Every row gives one point. Examples show where two turns around zero, p and q, send a point. Write where each new point lands after one turn and then the other. Backwards means that the second turn is done in reverse. Each puzzle has new turns, and all numbers are rounded.

Turn p:
-.05 .64 .13 -> .24 -.02 .61
-.12 -.36 -.27 -> -.27 .22 -.32
-.33 -.05 .13 -> -.32 -.11 .12
-.01 -.01 -.02 -> -.01 .02 -.01
.51 -.22 .04 -> .36 -.12 -.41
Turn q:
.21 .06 -.37 -> -.06 -.19 -.38
-.10 -.35 .22 -> -.02 -.14 .40
-.21 .07 -.75 -> -.61 -.09 -.48
.04 .07 .31 -> .24 .14 .16
-.04 .08 .40 -> .24 .22 .25
.10 .07 .19 -> .21 .06 .05
Where do these land?
p, then q backwards: -.02 -.08 -.06 -> -.04 .07 -.07
q, then p: .21 .66 .05 -> .49 .47 .13
p, then q: .32 -.37 -.16 -> -.20 -.18 -.44
q, then p: -.28 -.30 .30 -> -.07 -.48 .15
q, then p: -.23 .08 -.13 -> -.15 .09 .22

Turn p:
.07 .54 .22 -.02 -> .51 .19 -.12 -.20
-.06 .57 -.34 .26 -> .10 .12 -.56 -.42
.18 -.55 .26 .02 -> -.11 -.18 .27 .54
-.33 -.12 -.13 .01 -> -.32 .18 .04 -.07
.14 -.44 -.02 -.28 -> -.18 -.31 .37 .15
Turn q:
.17 -.25 .07 -.13 -> .30 -.12 -.05 -.08
.02 .08 -.32 -.18 -> -.07 .20 -.11 -.29
-.19 .65 .75 .15 -> -.11 .30 .63 .74
.22 -.24 -.21 .20 -> .05 -.16 -.40 -.03
-.23 -.24 -.29 -.04 -> -.17 -.21 -.06 -.34
Where do these land?
q, then p: -.35 -.18 .13 -.12 -> .02 .09 .34 .25
q, then p: -.24 -.02 -.32 .18 -> -.31 .19 .17 -.17
q, then p: .05 .22 .26 .02 -> .18 .12 -.22 .14
q, then p backwards: .65 -.12 .17 .10 -> .33 .30 .34 .40
q, then p: -.61 .01 -.43 .21 -> -.43 .47 .41 -.17
q, then p backwards: .51 .09 .20 -.39 -> .00 .45 .50 .02
